Each row is a point. The window is the flat piece filled in between its corners: a triangle in 3 columns, a solid with four corners in 4, and so on. A path goes straight from each point to the next, and from the last back to the first. After which points does the path pass through the window?

Window, 4 rows:
[[-22 -37 -52 -57]
 [ 23 -33 -43  -4]
 [ 17  42  -4 -39]
 [ 23  19  49  53]]
Path:
(1): [18 11 -8 47]
(2): [ 19 -35  39  12]
(3): [28  8 32 -8]
(4): [-11  61 -11  -8]
(5): [-17  43 -53 -52]
(6): [ 45 -37   1 -44]
(7): [ 65 -54 -21 -44]
(8): [ -7 -12 -51  20]
(9): [-44  -2 -63 -49]
(10): [ 11 -32 -50 -81]
(11): [ 41 -36   5 -52]
(12): [ -2  -5 -57  55]
(13): [ 20  17 -27  27]
(14): [ 42 -15  28  15]
(15): [55  8 10 -1]
(16): [-39  15 -13  50]
Through the window after points: 7, 11

Window, 6 rows:
[[ 23 -84   0  52  59 -73]
 [-23  50 -20 -29  -6 -12]
 [-30  -1 -41 -76 -20  -7]
 [ 11 -38   3  -1  59   0]
 [ 58  48  44  26 -63   4]
 [ 73   1  -7   9  34 -20]]
Path:
(1): [-24   9 -40 -15  22  -6]
(2): [  8 -37  11 -56  26 -63]
(3): [-28   4  27 -26  14 -28]
(4): [ 40   1 -52   3  31  15]
(5): [ 38 -21 -36  52  26 -41]
(6): [ 54 -10  27 -20  25 -36]
(7): [ 53 -25  32  -4   5 -32]
(8): [ -8  41 -82 -17 -21  22]
Through the window after points: 3

Window, 8 rows:
[[ 68  12 -31 -22  22  20  25 -57]
 [-31 -41  -9  29  -5  33  31  38]
 [-13  -2  36  83  20  -1  27 -25]
 [ 57  29  -3 -53 -66 -42  38 -49]
 [  2  21 -31  45  28 -39  30 -58]
 [-58  -9   1 -30  13 -21  -2 -55]
 [ 39 -56 -41  -3 -36  64   9 -38]
 [ 31 -40  35  57 -46 -19 -47  27]]
Path:
(1): [ 40 -77  14  14   9 -18  14  -7]
(2): [ 31 -48  11 -29  -5 -42  44 -73]
(3): [ -3  44 -26  79   0  -8 -14  -2]
(4): [-14  32   6  31 -52  22  -8  -1]
(5): [ 31 -46  18  34   4 -39  -3 -21]
(6): [ 33 -27  -6   5  -2 -47  60 -47]
(7): [-10  60 -33   7  11  25 -34 -49]
(8): [-19  50 -70  35 -20  15  -8 -47]
(9): [ 55 -39  13  -9 -23  -6  21 -40]
(10): [  42 -107  -14   24  -40   23   20  -33]
(11): [ 16  12 -29  -2 -14  40   1 -24]
(12): [-11  73  -6 -28 -62  14  18 -49]
Through the window after points: 2, 4, 6, 10

Window:
[[-12 -39   2 -20  27 -60  18 -15 -36]
 [ -8 -20  56  32  45   8  17 -21 -48]
 [-25 -82 -58  80  29  -6   2 -25   3]
 [-27  48  48 -38  68   6 -32 -53  17]
 [ 57   0 -13  46 -32  12  12 -26  37]
 [ -5 -18  -6   1   3  56  41 -13   5]
 [-48 -11 -17 -23  55 -58 -17  39   4]
 [ 28 -50  33 -77  46  71 -21  40  -4]
 [ 26  51 -19 -30  33   7  46 -15 -64]]
Path:
(1): [ 27  -1  53 -28  85  31  30 -30  40]
(2): [  2 -47  -4  45  48 -17  37 -19  -8]
(3): [-48 -30 -26  -8 -10  36 -54  -9 -22]
(4): [-73   8  -4   7   7  72 -22  24 -67]
(5): [ 41 -33  16   9  64 -70  35 -41  12]
(6): [ 28 -14  15  39  93  30  59  38   5]
(7): [-18 -34 -15  -5   1 -19   4 -13 -23]
(8): [ -6  15  18 -13  16  26 -36 -53 -43]
(9): [-11  -6  30   1  52   4  24  -6  -3]
(10): [-38 -43  -4  42  69 -44  47   5  37]
(11): [  5 -15 -37  35 -12  21 -40 -52 -54]
(12): [-10  -2  11 -29 -50  -4 -38  50 -26]
(13): [ -9 -32  -4 -20  90 -14  15  -6   8]
(14): [ 52 -78  54 -39  71  -3  31 -27  38]
(15): [ -9  38 -26 -28  -6  63 -29  37 -49]
(16): [-12 -10 -26 -10 -12  31   8   6 -36]
Through the window after points: 2, 4, 8, 12, 14, 16
